Rows are points. The points of each table are mixes of a few directions, plus a little noise. How many directions does each table use, and how many do they share? Where both have some left over, give the other angles between the two spaces (their principal angles), to ten degrees, smallest first.
(in the rows, 128 means zero)

First, 6 rows:
[[ 92 133]
 [ 27 143]
 [120 129]
 [153 124]
 [159 123]
 [218 115]]
Second:
[[129  76]
 [125 228]
 [128 137]
 [127 150]
 [130  67]
 [130  56]
 [127 183]]
Directions: first 1, second 1, shared 0; angles 80

First:
[[127 133 124]
 [126 135 123]
 [107 201  69]
 [152  44 197]]
Second, 4 rows:
[[125 129 137]
 [120 121  90]
 [218 147  94]
 [ 48 116 191]]
Directions: first 1, second 2, shared 0; angles 60

First (7 x 4):
[[170 132 142 135]
 [  7 181 101 106]
 [140 125 131 130]
 [182 112 142 138]
 [158 134 138 133]
 [135 107 126 130]
 [103 106 117 125]]
Second (6 x 4):
[[143 120  83  72]
 [130 141 140 147]
 [111 172 142 100]
 [143  80 117 161]
 [ 86  76 162 136]
 [156 181 124 151]]
Directions: first 2, second 3, shared 1; angles 50

First, 7 rows:
[[114 131 124 127 144 140]
 [148  91 137 123 123 125]
 [143  70 138 119 142 139]
 [198  95 150 129  58  75]
 [ 92 162 115 131 155 148]
 [ 84 161 113 129 165 156]
 [116 187 118 138 111 114]]
Second:
[[141   7 146 107 177 166]
 [102 195 114 137 125 125]
 [127 162 124 134 111 115]
 [145 102 136 125 122 123]
 [130 161 125 135 107 112]
 [123 142 126 130 127 128]]
Directions: first 2, second 2, shared 2

First:
[[148  67  95 140 132 166 125  80  74]
 [104  70 104 131 210 145 140  49 136]
 [132 183 121 122  91 150  64 147 148]
 [116 198  75 151 173 136 142 141 188]
 [140  78 147 141 121 124 191 126  97]
 [171 157 159 146   7 168 118 186 105]
 [134 103 139  82 123  42 105 156  59]
 [113 129 147 117 138 121 115 120 147]
 [ 95 168 165 123 156  99 152 146 198]]
Second, 7 rows:
[[208 111  44 157 191 135 179  94 132]
 [ 77 112 199 138  80 130  72 187 141]
 [ 67 150 191  96  82 121  94 142 120]
 [152 148 149 153 140 124 135 150 141]
 [118  72 100 166 130 136 118 170 137]
 [176  91 104 105 130 149 107  66 131]
 [ 98 210 109  81 144 100 191  85  93]]
Directions: first 5, second 4, shared 1; angles 30, 70, 80

First:
[[124 211 104  30 150  53 139 105 181 131  86]
 [124  97 124 145  94 163 145 197 119 167 176]
 [124  87 142 160 150 132 103  42 101  68  79]
 [155 202 148 138 177  98 101  80 138  98 108]
 [127  48 154 209 140 168  98  53  75  67 100]
 [130  73 142 190 106 181 126 163  95 138 167]
 [158 199 150 149 170 110 104 103 135 110 127]
 [114  83 110 127  65 173 165 249 126 203 202]
 [105 151  94  34 120  78 152 123 167 141  93]
 [118 128 113  98 108 124 146 166 142 156 142]]
Second (8 x 11):
[[165  97  99 210 167 195 149 109 144 135 155]
 [116 120 105  53  99 109  92 157  94  39 149]
 [ 75 169 219  90  22  50 192 139  98 164  66]
 [ 87 107 131  85 154 194 145 130 155 149 138]
 [155 110  82 161 165 151 118 145  87  87 141]
 [150  92 101 180 149 199 156 121 128 111 157]
 [132 174 169 103 104  47  79  85 214 194 116]
 [144 154 116 143 164  79  94 137 105 147 102]]
Directions: first 3, second 5, shared 0; angles 40, 50, 80

First, 11 rows:
[[136 135 156 132 114 133  98 116 140 148 129 106]
 [137 139 131 134  99 126 172 100 110 103 127 146]
 [ 82  78  48 100 249 122  68 242 153 153 130 126]
 [114 113  98 120 163 125 125 160 130 126 128 136]
 [135 137 127 133 104 125 173 104 110 103 127 148]
 [136 137 138 133 105 128 148 106 119 117 127 134]
 [132 133 132 131 116 128 142 116 122 120 128 133]
 [143 143 173 137  96 135  98  98 139 150 129 101]
 [127 127 125 128 130 128 130 130 127 127 128 130]
 [126 126 115 127 130 126 148 129 120 115 128 141]
 [140 140 163 135 102 134 105 104 136 144 129 107]]
Second (9 x 12):
[[121 132 132 151 102 139 138 140 121 139 125 129]
 [121 132 132 151 102 139 138 141 121 139 125 130]
 [132 126 126 116 142 122 123 121 132 122 129 127]
 [119 133 133 156  96 142 140 144 119 142 125 130]
 [110 138 138 183  66 154 152 159 111 155 122 132]
 [124 130 131 141 114 134 134 135 124 134 127 129]
 [162 109 108  22 248  78  81  69 161  76 140 120]
 [125 130 130 137 118 132 132 133 125 132 127 129]
 [139 122 122  96 165 112 114 110 138 112 132 126]]
Directions: first 2, second 1, shared 0; angles 70

First (10 x 18):
[[107 113 123 138 135 139 142 104 110  99  73 143 112 111 157 136 125 101]
 [129 117  90 126 128 145  93 113 151 118  94 108 139 116 136 146 104 116]
 [110 113  88 163 109 153 138  85  56  91 124 169 111  87 125 163 163 125]
 [155 151 102  89 132 138  68 152 216 176 159  68 167 169  99 116  80 158]
 [168 145  55  97 114 152  30 138 213 170 178  57 183 148  80 146  83 168]
 [ 82 139 183 154 136 128 235 108  26 109 134 212  72 130 145 102 186 128]
 [156 128 129 116 123 111  93 154 169 147 151  93 152 135 113 128 113 136]
 [126 160  77  81 149 178  77 122 219 171 120  76 156 182 115 109  61 155]
 [124 114 248 164 125  51 232 164  34 106 158 195  83 109 145 103 206 107]
 [124  97 185 154 128  83 171 139  86  92  90 156 103  94 164 130 156  84]]
Second (8 x 18):
[[138 201 249 188 201 105 167 118 161 156 143 124 150 111 153 207  68 137]
 [126 130 100  87  92 151 106  77 113 126 142 114  97 168 151  73 113 150]
 [167  53 117 120 115  80 147 188 157  79  67  96 149 114 111 182 145 106]
 [186  39 109 139 100  63 152 194 105  79 147  95 147  84 117 145 186  95]
 [ 89 119  63  85 117 155  87 145 124 153 141 123  74 147  84  56 117 148]
 [103 142  72 130 104 176 112  93  77 139 165 176 143 124 134  74 183 119]
 [116 205 173 147 206 167 162  97 198 159 104 108 150 159 133 203  39 165]
 [100 135 140 127  91 126  93 111  87 134 116 188 116 116 141  84 171 105]]
Directions: first 4, second 6, shared 1; angles 40, 50, 60

First, 8 rows:
[[101 162  93 161  95 132 173  91 160  87 117 147 112 114 105 136 162  83
   84 146]
 [129 158 108  93 134 128  98 131 136 147 143 111 163 163 154 100 111 134
  181 136]
 [161 128 122 101 108 119 110 134  97 136 141 134 152 167 161 110 126 147
  168 113]
 [117 179  73 144  73 127 167  85 150  85 127 153 132 146 129 118 167  85
  112 142]
 [111 153 129  72 190 135  58 156 154 186 147  74 173 153 151  95  72 152
  208 145]
 [114  32 215 186 183 135 151 160 116 133  97 127  53  30  65 192 119 147
   33 112]
 [133  77 168 161 136 127 150 139 109 120 112 141  88  85 101 162 135 137
   74 113]
 [157 135 116 105 104 119 116 128 103 130 139 136 151 166 159 110 131 140
  164 116]]
Second, 8 rows:
[[170  87 108 134   7 123 171 166  72  37 103 188  98 134  72 103 121 165
   88  39]
 [111 139 148 115 172 138 111 117 164 161 132  94 140 119 154 140 138 114
  137 170]
 [137  96 183  81  87 161 136 157 184  96  92  91 123  98 128 134 166 142
   87 140]
 [163 106  79 159  36 105 164 148  45  59 123 205 102 151  75 101 101 156
  111  38]
 [104 159 122 139 203 121 104 100 140 185 152 108 145 134 156 139 120 104
  160 171]
 [121 130 141 119 144 135 121 125 149 139 127 110 133 122 138 134 137 123
  128 146]
 [107 152 130 131 190 125 106 107 147 176 145 105 144 128 155 140 127 108
  152 169]
 [110 155 111 146 185 116 110 103 123 172 152 124 140 139 147 133 114 109
  159 153]]
Directions: first 3, second 2, shared 0; angles 40, 70

First:
[[128 158 174 123 104 102  58 173 144 165 127  96 103 119 106 168 156 134
  161  95 117 181 126 139]
 [130 151  78 162 125  89 175 164 118 112  70  93 136 111 108  80 106 106
  117  93 141 117 118 141]
 [112 116 169 114 129 128 104 133 147 134 141 140 113 132 127 163 133 136
  139 137 127 165 117 141]
 [132  88 141 127 150 192 114  71 101 122 200 137 157 142 166 127 138 118
  128 174 137 106 156  68]
 [127 146 120 119 121  81 131 159 152 131  92 133 101 116 103 151 117 134
  111  99 126 161 114 167]
 [173 172 114 105 101 136  80 113 117 166 145 131 123 131 126 137 162 154
  131 109  96  86 161 113]
 [127 135 122 130 119 143 148 122 123 125 113 135 139 138 134  98 131 138
  144 137 118  87 121 135]
 [122 111  99 119 140 130 182 105 134 102 112 168 130 135 135 114 103 136
  100 147 130 101 117 148]
 [110  81 153 120 155 153 126  99 131 113 172 149 131 134 147 156 118 119
  116 163 145 158 129 110]
 [118 123 110 160 135 127 162 141 112 111 108  99 148 123 128  86 115 105
  134 125 144 118 120 119]]
Second, 11 rows:
[[132 141 104 141 124 119 150 139 122 122 103 116 136 124 123 100 122 123
  128 117 129 108 125 134]
 [116 104  90 136 157  93 184 134 138  92 103 141 122 115 120 129  85 108
   77 125 154 158 114 147]
 [108 117  99 145 149  69 178 166 147  96  80 121 113 105 103 132  82 102
   86 104 159 185 102 164]
 [111 141 172 110 102 142 119 137 149 141 108 150 118 148 128 126 146 162
  177 143 100 107 101 166]
 [115 126 133 124 126 120 149 136 141 121 106 141 122 131 124 124 119 135
  132 131 125 126 110 154]
 [152 122 125 126 137 156  86  96 104 143 185 117 141 127 144 143 145 118
  119 132 130 124 167  74]
 [136 125 118 124 129 148 133 105 119 125 141 139 139 135 140 119 130 132
  125 143 124 100 137 115]
 [139 129 112 125 126 153 142 104 117 126 134 138 143 137 139 104 133 136
  130 143 119  84 136 117]
 [103 129 180 107 112 133 112 141 158 137 116 153 110 143 125 150 141 158
  165 143 108 139 100 170]
 [160 148 160 139 121 134   7 142 100 179 203  55 130 109 125 175 175 101
  144  94 132 188 181  51]
 [137 130 109 129 127 143 144 109 116 123 130 136 140 135 136 106 128 131
  124 137 125  92 136 118]]
Directions: first 5, second 4, shared 4
